Rows are points. To make a cloud, some directions were put in groups of two or more. Within a group, all points are equally far from the middle, so they leave a hole (a ring in 2 directions, a hollow ball in 3). The other directions are filled evenly. Then the cloud was stretched, turned, moved and blurred a little. How many holes are there, and how many directions does each take, smallest first?

Cloud (21 x 3):
[[ 52  13 -40]
 [-38  -5  30]
 [ -7  49 -13]
 [-16 -38   3]
 [ -8  -6 -46]
 [ -7 -14  45]
 [-12  36 -36]
 [ 30   3  37]
 [-24  17  36]
 [ 49  23  16]
 [ 37  42  13]
 [-35  -5  33]
 [ 60  18 -16]
 [-16  13 -45]
 [ 54  -5 -11]
 [ 27 -22 -33]
 [ 38 -12 -39]
 [  4   2  47]
 [ 14 -35  15]
 [-18 -36  16]
 [ 17  47 -40]]
Holes: 1 (3)

Cloud (29 x 4):
[[-16 -26  26 -50]
 [ -7  -2 -24   3]
 [-26  -6  -5 -44]
 [-26  15 -27 -18]
 [-35  11 -26  -5]
 [ 25  28   2 -34]
 [  1   5 -25 -11]
 [-18  25 -28  40]
 [ -6  18 -12 -36]
 [-26 -12 -21 -11]
 [-27   3  -6  28]
 [  1  -5   9  15]
 [ 12  -9 -10 -44]
 [ -1 -12  33 -35]
 [ -3  18  11 -32]
 [ -7 -15  15 -14]
 [ 17 -14  -2 -11]
 [-25  -3  22  -7]
 [-29 -18  19  -2]
 [  3  25  29 -34]
 [-41  -1 -10   7]
 [-10  30 -10 -14]
 [ 11  -2   5  37]
 [-11 -26  40 -60]
 [  9  -7  42 -23]
 [ 26  -6 -20 -33]
 [  5   2  17  28]
 [ 17 -12  34 -17]
 [ -1  31 -31  60]]
Holes: 0

Cloud (31 x 4):
[[ 24   4  41 -10]
 [ 44  27   6   6]
 [ 23  13  39  18]
 [ 46  23  35  33]
 [-14 -12 -39 -15]
 [ 29   7  15 -37]
 [-11  27 -23 -13]
 [ 10  44  16  42]
 [ -5  20  31  12]
 [ 28   3 -41  34]
 [ -2  15  34  36]
 [ 35  -7  48   1]
 [ -3  14  33  39]
 [  4  24 -34   1]
 [-12  21 -26 -19]
 [ 27 -24 -15  22]
 [ 60  14  43  27]
 [ 12   3 -39  -9]
 [  4 -18 -35 -15]
 [ 37   9  26 -28]
 [ 21  17  36  43]
 [ 52 -20  30  38]
 [-12  16 -46   5]
 [-16  -6  28  28]
 [ 21 -13  36  26]
 [ 13 -27  20  20]
 [ 11  39 -37  27]
 [ -5  25   1 -18]
 [ -1   5  38  -6]
 [-30 -12 -35  12]
 [ 32  -5  47 -19]]
Holes: 1 (2)

Cloud (56 x 6):
[[  4  15  22  -2 -28  13]
 [-22 -26  33  -2  -8   8]
 [-40 -43  17  11  25   8]
 [-13  -3 -16 -47 -13  -2]
 [-49   9  17 -18  29   7]
 [-15   9  -9 -32 -28 -21]
 [ 20  -7  21 -12  13  24]
 [-15   9 -13 -31 -15 -13]
 [ 30  13  -5   6 -15 -34]
 [  5   2 -35 -19  28  17]
 [ -4 -21 -30  16  30  -1]
 [ -3 -32  15 -15  -1 -31]
 [-32 -46   1  -7  33  16]
 [ 10  17 -11 -38 -15   1]
 [-20  -8 -29   4  55  18]
 [-23 -30 -27 -21   4 -12]
 [-12  39  -6  12  29  19]
 [ 11 -33 -10 -29 -21  38]
 [-23  10 -22 -13  15  -7]
 [-21  13 -24   5  51  31]
 [-60   2  -8   4  39  19]
 [ 13  31   1  34  -2 -15]
 [-11   0   9 -49 -37 -18]
 [-12  43 -19  24  13  32]
 [ 32  -7 -28  38 -14  -2]
 [ 14  41 -29  15  -2 -24]
 [-28  17   5 -23 -28  21]
 [-14  -6  15 -31 -28 -35]
 [-34  23 -24  20 -16 -20]
 [-17  11  28  -7 -13  10]
 [ 28  31   0  14 -13  -5]
 [ 31  -3  11  -8 -12   4]
 [ 19   9  11 -14  20   6]
 [ 32  31  -5  46 -28 -19]
 [ 12  42 -24   8 -18   1]
 [  4 -42  22 -36 -19 -10]
 [-17 -51  10 -19  -4  11]
 [ -2  17  12   0 -38 -16]
 [ -5 -32  -4   0 -25  19]
 [-39  -1 -27   0  17 -19]
 [ -7 -18 -21  34   2  -2]
 [  8 -15 -25   3  17  30]
 [-24   6  41 -14 -24  29]
 [ -3   2  27   2 -42   4]
 [-27  17 -18   1 -22   4]
 [-12   6  16 -21 -18 -14]
 [-15 -28  -7  -3 -18  29]
 [ 22 -10 -17  41 -36 -11]
 [ 13 -30  -5   6  32   8]
 [ 12  19  19   1 -23  15]
 [  9  40 -16  14   5 -12]
 [-18   9   8 -34  -7  -1]
 [-27   6 -30  18 -20  -5]
 [-19 -11 -31  23  -3  -6]
 [ 21   4   2  -2  27 -22]
 [  0  17  -1 -33 -53  -5]]
Holes: 1 (2)
